Rows are points. Two turns around zero, p and q, are shown by what they do to some points. Where does a point land after both, in the order given? Backwards means that the second turn is done in reverse. Each puzzle has new turns, and all numbers are rounded.

Turn p:
[+1.40 +1.77] => [+2.05 +0.95]
[+0.12 -1.89] => [-0.74 -1.74]
[-0.74 +0.41] => [-0.48 +0.70]
[-0.78 -0.29] => [-0.83 +0.09]
Turn q:
[+1.39 +0.93] => [+1.01 -1.33]
[+0.54 +1.47] => [+1.50 -0.45]
[-1.12 -1.05] => [-1.12 +1.05]
[-0.81 -1.35] => [-1.40 +0.72]
Where do these land?
q, then p backwards: [+1.09 +1.80] => [+2.10 -0.03]
q, then p: [+0.12 -0.75] => [-0.74 +0.18]
p, then q backwards: [-1.21 -1.05] => [+0.30 -1.57]

Turn p:
[-0.23 -0.10 +0.09] => [-0.22 +0.12 +0.09]
[+0.98 -0.33 +1.05] => [+0.32 +0.72 -1.24]
[-0.83 -0.70 -0.17] => [-0.49 +0.56 +0.81]
[+1.39 -0.11 -0.77] => [+1.58 -0.11 -0.13]
[-2.56 -1.28 -0.64] => [-1.60 +0.86 +2.30]
[+1.25 +2.52 +0.44] => [+0.41 -2.15 -1.83]
Turn q:
[+0.13 -1.96 -0.96] => [+1.05 +1.29 -1.42]
[-0.74 +1.60 -0.12] => [-1.44 -0.12 +1.02]
[-0.56 +0.65 +1.03] => [-0.77 -1.09 +0.08]
[-0.25 +1.27 +1.26] => [-0.80 -1.45 +0.72]
[+1.41 -1.56 -1.21] => [+1.96 +1.38 -0.40]
Where do these land?
q, then p: [-1.80 +0.45 +0.92] => [-0.98 +0.49 +1.76]
q, then p backwards: [+0.91 -0.32 -0.43] => [+0.66 -0.62 -0.54]
q, then p: [-0.76 +0.47 +1.88] => [-0.22 +1.60 +1.31]
p, then q: [+1.90 +0.78 -1.45] => [+2.50 +0.22 +0.13]
q, then p: [-0.25 -1.39 -0.91] => [+0.77 -1.47 +0.27]

Turn p:
[+0.58 +2.58 +0.44 -1.06] => [-1.27 +0.39 -1.50 -2.07]
[-0.61 -0.18 +0.89 -0.20] => [-0.63 +0.07 +0.90 -0.15]
[+1.58 -1.32 -2.20 -0.06] => [+1.85 -1.55 -1.35 +1.19]
[+1.10 -0.72 +0.49 +0.48] => [+1.19 -0.46 +0.56 -0.50]
[-1.27 +0.46 -0.45 -0.94] => [-1.52 +0.06 -0.42 +0.65]
[-1.38 -0.83 +0.83 +1.79] => [+0.38 +1.49 +1.82 +0.89]
Turn q:
[+1.83 +1.68 +0.47 -0.89] => [+0.93 +1.10 -0.74 -2.14]
[+0.43 -0.38 -2.42 +1.47] => [-1.04 -2.56 -0.69 -0.46]
[-0.29 -1.72 +1.47 -0.66] => [+0.91 +0.50 +1.88 +1.01]
[-0.97 +1.07 -0.20 -0.74] => [-1.06 +1.13 -0.52 +0.02]
[-0.82 -1.71 +0.45 -0.29] => [-0.04 -0.14 +1.55 +1.20]
[-0.18 +1.06 +0.23 +1.11] => [+0.30 -0.02 -1.49 +0.37]
Where do these land?
p, then q: [-1.51 +1.15 +0.08 -0.47] => [-1.24 +0.67 -0.93 +0.99]
q, then p: [-1.06 +0.60 +1.62 -0.16] => [+0.57 +1.46 -1.06 -0.74]
q, then p: [+1.35 -0.19 -0.71 +1.00] => [+0.45 -1.66 +0.23 +0.60]
p, then q: [+2.76 -1.12 -1.41 -0.46] => [+0.50 -2.26 +1.87 -1.49]
p, then q: [-1.55 -0.44 +0.42 +0.09] => [+0.45 +0.52 -0.86 +1.25]

Turn p:
[-0.85 +1.28 +2.22 -0.14 -1.74 -1.44 -0.06 +1.39] => [+0.51 +0.69 +0.41 -0.65 -2.70 +1.06 +2.12 -0.40]
[+1.18 -1.28 -0.42 +0.16 +0.94 -1.36 +1.22 -1.18] => [+1.02 +0.47 +0.16 +1.41 +1.78 -0.33 +0.36 +1.47]
[-0.12 -1.33 -0.54 -0.25 +0.76 +1.00 +0.52 -0.96] => [-0.66 +0.02 +0.10 +0.74 +1.60 +0.45 -1.06 +0.11]
[+0.73 -0.33 -1.20 -1.57 +0.75 +1.86 +0.79 -0.13] => [-1.28 +0.80 -1.42 -0.58 +1.64 -0.03 -1.35 +0.25]
[-0.83 -1.11 -0.51 -0.37 +0.28 +0.22 -1.04 -0.88] => [-0.20 -1.02 +0.65 +0.18 +0.35 +0.79 -1.32 +0.52]
[-0.68 -0.88 -1.74 -0.66 +0.94 +1.18 +2.42 -1.12] => [-1.58 +1.80 +0.06 +1.39 +1.69 -0.38 -1.77 +0.55]
[+0.86 -0.58 -0.23 -1.06 +0.46 +0.45 -0.55 -0.65] => [+0.03 -0.56 -0.96 -0.27 +0.98 +0.56 -0.58 +0.69]
[+0.39 +1.73 +1.67 +1.87 -2.12 -0.01 -1.64 +0.30] => [+1.60 -1.24 -0.55 -0.14 -2.38 +0.00 +1.11 -2.32]
[+0.05 +1.14 -0.74 +0.56 -1.05 -1.53 -1.19 +0.45] => [+1.48 -0.43 +0.29 -0.66 -1.78 -1.02 -0.07 +0.36]
[-0.81 +1.31 +0.21 -0.50 +2.13 +1.39 +0.21 +0.00] => [-2.78 -0.62 -0.68 +0.13 +0.12 -0.72 +0.23 +0.07]
[+0.06 +0.05 +1.28 +1.96 -1.36 -1.75 -0.69 +2.77] => [+1.86 +0.08 +1.93 -1.55 -1.32 -0.38 +2.32 -1.31]
Turn q:
[-0.25 +0.99 -0.04 +2.43 -1.22 +2.54 +0.15 -1.86] => [+1.72 -2.30 -1.42 +2.05 -0.13 +0.28 -1.95 +0.05]
[-0.67 -1.66 -1.81 -2.37 +1.20 +1.54 -1.29 +0.25] => [-1.53 +0.01 +1.74 -0.52 +3.19 -1.11 -0.78 +0.02]
[+0.41 +0.14 -0.16 -1.50 -0.27 -0.41 +0.84 +0.21] => [+0.31 +1.39 -0.12 -0.33 +0.78 +0.10 +0.67 -0.49]
[+0.57 -0.50 +1.09 +1.20 -1.67 -0.81 -1.85 -0.90] => [+0.75 +0.27 -0.18 +0.28 -1.85 -1.03 -1.06 +2.13]
[+0.49 +1.46 +0.24 +0.73 -0.09 -0.06 +1.17 +0.46] => [+1.03 -0.44 -0.67 +0.16 -0.70 +0.59 +0.98 -1.01]
[+0.38 +1.28 -0.06 -0.02 +0.74 -0.27 -0.46 -0.28] => [+0.56 -0.58 +0.47 +0.22 +0.09 +0.42 +1.14 +0.54]
[-1.00 -0.04 +1.51 -0.67 +2.19 -1.12 +2.02 +0.07] => [-2.30 +0.74 -0.84 +0.34 -0.15 +1.85 +1.82 -0.67]
[-2.06 -1.27 +1.73 -2.71 -0.08 -1.10 -0.71 +1.56] => [-2.61 +2.92 +1.66 +0.81 -0.30 -1.05 +0.47 -0.41]
[+1.75 -0.88 -0.11 +1.60 +0.37 +0.70 -1.10 +0.81] => [+0.05 -1.80 -0.59 -1.31 -0.55 -1.72 -0.12 +0.54]
[+0.65 -0.30 -0.92 +0.58 -0.56 +0.47 +0.81 -0.85] => [+0.90 -0.34 -1.01 -0.53 +0.55 +0.45 -0.94 -0.05]
[-0.28 +0.79 -1.46 +0.73 -0.61 -1.47 +0.41 +0.53] => [+1.12 +0.13 +0.96 -1.15 -0.93 +1.22 -0.23 -0.64]
Where do these land?
p, then q backwards: [-0.81 +0.36 -0.34 +1.75 +0.18 -1.10 -0.84 -1.35] => [-0.67 +1.28 +0.44 +1.07 -0.53 +1.10 -1.66 +0.30]
q, then p: [-1.38 +0.96 -1.46 -0.05 +0.58 -0.68 -0.02 -1.05] => [-1.12 -0.80 -0.67 -0.25 +0.92 +0.83 +0.49 -1.64]
q, then p backwards: [-1.34 -0.20 +0.16 +2.17 +1.08 -0.16 +0.51 -0.69] => [-1.38 +0.27 +0.98 -0.97 -0.06 +0.83 -1.55 -1.23]
p, then q: [-0.93 -0.24 +1.62 +0.21 +0.17 -0.65 -0.64 +0.45] => [-0.48 +0.54 -1.49 +0.77 +0.08 -0.34 -0.64 -0.88]
q, then p: [+1.39 +0.63 +0.74 -1.56 -0.97 -0.60 +2.01 +1.87] => [+0.16 +1.38 -2.10 +1.89 -0.76 -1.32 -0.39 +1.31]
p, then q: [-0.02 +1.39 -1.15 +0.53 -0.12 +2.70 -1.50 -0.34] => [-0.33 +0.71 +1.58 -0.44 +0.69 +0.51 -1.98 +2.29]
p, then q: [+0.97 -0.69 +0.74 +0.98 -1.31 -0.66 -0.25 +1.26] => [+0.82 +0.58 -1.81 -0.02 +1.04 -0.04 +1.05 +0.49]
p, then q: [-1.30 -1.45 -0.32 +1.09 +0.03 -0.48 -0.54 +0.58] => [-1.01 +0.40 -1.04 +1.12 -0.66 -0.91 +0.65 +0.87]
q, then p: [+1.63 -0.15 -0.92 -2.63 +2.10 +0.45 +0.05 -1.01] => [-2.77 +0.68 +0.28 -0.16 +1.56 -1.27 +1.30 +1.46]
p, then q: [+1.79 -0.63 +0.93 -2.50 -1.75 +1.20 +1.22 +0.26] => [+1.77 -1.64 +0.97 +0.42 +2.90 +0.26 +0.64 -0.98]

Turn p:
[+0.83 +0.17 +1.38 +1.43 +0.61 -0.31 +0.07 +1.19 +0.35] => [+1.12 -0.52 -0.81 +0.02 +1.26 +0.79 -0.71 +0.74 -1.11]
[-1.44 +0.18 -1.36 +1.26 -1.63 +1.51 -0.84 -1.69 -0.40] => [-0.15 -2.34 +0.70 -0.04 -1.15 -0.45 +0.77 -2.05 +1.37]
[+0.54 +1.45 +0.58 -0.38 +0.99 -1.49 -0.24 -0.81 -0.95] => [+0.19 +1.61 +0.14 -0.78 +0.93 +0.44 -1.55 -0.88 +0.45]
[+0.43 -0.75 -0.06 -0.37 +1.18 -2.22 +2.08 -0.07 +0.83] => [+1.82 +2.44 +0.48 -0.57 -0.40 +0.32 +0.44 +1.27 -0.57]
[-1.13 -1.02 +1.40 +0.62 -1.68 +1.32 +1.42 -1.37 +0.63] => [+0.17 -2.14 +2.11 -1.46 -0.23 -0.25 +1.19 +0.88 -0.08]
[+0.22 -0.35 -0.87 -0.46 -1.31 +0.54 -0.06 -1.61 +2.15] => [+0.37 -0.55 +1.10 +0.69 -0.13 -0.72 +1.45 +0.76 +2.24]
[-0.91 +0.25 -1.64 -1.22 +0.77 +1.78 -0.34 +1.00 +0.80] => [-1.63 -0.11 -1.90 +0.33 -1.40 -0.01 +1.04 +0.53 +0.92]
[+0.46 +1.17 +0.81 +0.67 -1.86 -0.22 -0.86 +1.57 -1.08] => [-0.70 -1.18 +0.59 +1.54 +0.66 +1.34 -1.60 -0.56 -0.94]
[+1.25 -0.75 -1.68 -1.69 +1.70 +1.35 -0.15 +1.37 -1.41] => [-1.48 +1.15 -2.22 +0.65 -1.46 -1.97 -0.91 +0.51 -0.66]
[-0.24 -0.34 +1.42 +0.15 +1.23 -2.27 -1.08 +0.42 -0.92] => [+0.32 +1.66 -0.20 -0.37 +1.91 +0.53 -0.14 -1.21 -1.62]
Turn q:
[-0.27 -2.09 +0.59 -0.74 -1.05 +0.02 -0.91 -0.02 -0.93] => [-0.80 +0.40 -0.11 +1.40 +0.35 +0.83 -1.71 +1.15 -0.56]
[+0.90 +1.39 +1.66 -1.88 +0.65 +0.38 +1.08 -0.88 +1.91] => [-1.40 +0.53 -0.50 -1.59 +0.08 +1.37 +0.59 -2.76 +0.57]
[+1.22 +1.64 -1.85 -0.21 -1.80 -0.62 -1.43 +1.41 -1.12] => [-1.47 -1.61 +0.42 +0.22 -1.86 -1.83 +0.80 +1.12 -1.70]
[+1.65 +0.57 -0.73 -0.24 +1.47 -1.11 -1.29 -1.05 -1.46] => [+0.37 -0.31 -2.60 -0.22 -1.45 -1.40 -0.64 -0.22 -0.63]
[-1.79 -0.60 -1.00 -0.27 +1.47 -0.89 +0.45 +0.91 -1.33] => [+2.07 +1.77 +0.45 -0.10 -0.70 -0.25 -0.26 +0.95 -1.11]
[-0.25 -0.94 +0.11 +1.73 +1.51 -0.52 +0.97 +0.62 +1.03] => [+2.05 +0.41 +0.59 +0.65 -0.23 +0.09 +0.25 -0.48 +1.85]
[-1.84 +0.08 +1.54 -0.39 -0.71 +0.17 +0.56 -0.88 +1.91] => [-0.02 +0.14 +1.19 -0.04 +2.14 +1.51 +0.05 -1.69 -0.24]
[-1.74 -1.03 +0.35 +1.14 -0.46 +1.33 -0.66 +1.27 -0.72] => [+0.14 +1.07 +1.11 +1.39 +1.52 -0.53 +0.24 +1.74 +0.17]
[+0.25 -0.68 +1.14 +0.63 -0.28 -0.33 +0.90 -0.76 -1.01] => [+0.49 -0.28 -1.15 +0.56 +0.34 +1.48 +0.20 +0.65 +0.28]
[+1.86 +1.66 -1.81 +0.23 -0.81 +1.57 +0.34 -0.62 +1.73] => [-1.43 -2.14 +0.61 -2.29 -0.20 -1.26 +0.47 -0.47 +1.36]
Where do these land?
p, then q: [-0.92 +1.05 -0.25 -0.82 -1.25 -0.55 -2.00 +0.86 -0.27] => [+1.36 +0.11 -0.03 -0.47 +2.60 -0.38 +0.21 +0.09 +0.59]
p, then q: [-1.47 -1.61 +1.62 -1.46 +0.48 -0.29 -1.94 -1.93 +0.91] => [+2.09 +1.81 -0.39 -1.76 -0.37 +1.85 +0.61 -1.80 -0.28]
p, then q: [+0.71 +1.60 -0.23 +0.94 +2.22 +2.09 +1.44 -2.49 +0.65] => [-2.00 -0.30 +1.80 -0.42 -2.10 -0.28 -2.46 -1.96 -0.29]
q, then p: [+1.02 -0.16 -0.50 -0.11 +1.05 +0.45 +0.18 +0.66 -0.55] => [-0.18 +0.18 +0.55 +1.15 -0.26 +1.06 +0.20 +0.32 +0.60]
p, then q: [+0.96 +0.37 +0.83 -0.89 +0.62 -0.63 +2.05 -0.08 +0.95] => [-1.68 +1.00 +0.64 +0.39 -1.12 -0.73 +1.42 -0.46 -0.14]
q, then p: [-0.95 -0.01 -0.36 +1.94 -0.25 -1.55 +0.71 +0.71 -0.08] => [+1.45 -0.67 +0.34 +0.34 +0.43 -0.88 -1.23 +1.35 -1.09]
q, then p: [+1.82 -0.39 -0.20 +0.44 -1.44 -0.53 -0.19 +1.04 +0.94] => [+0.51 -1.46 +1.13 +0.10 +0.39 +0.16 +1.86 +0.09 -0.84]
p, then q: [-1.90 +0.03 -1.32 -0.85 +0.85 +0.07 +0.13 +0.60 +1.06] => [-0.08 -0.69 +1.58 -1.86 +0.43 +0.75 +0.81 +0.66 -0.05]
p, then q: [-0.35 +0.08 +0.75 -0.16 +0.14 +0.67 +1.33 +1.30 +0.65] => [-0.78 +1.04 +1.01 +0.13 -0.42 -0.10 +0.30 +1.44 -0.04]
p, then q backwards: [+0.89 -1.41 +1.88 +1.39 -0.84 -1.48 -0.45 +0.07 -1.93] => [-2.97 +0.35 -0.73 -0.48 -0.72 -1.18 -1.43 -0.86 +0.84]
p, then q: [+0.18 +0.45 -2.21 -0.41 -1.60 +1.76 -1.25 -0.73 -2.33] => [+1.22 -2.10 +0.49 +1.67 +2.10 +0.63 -1.70 -0.66 -1.18]
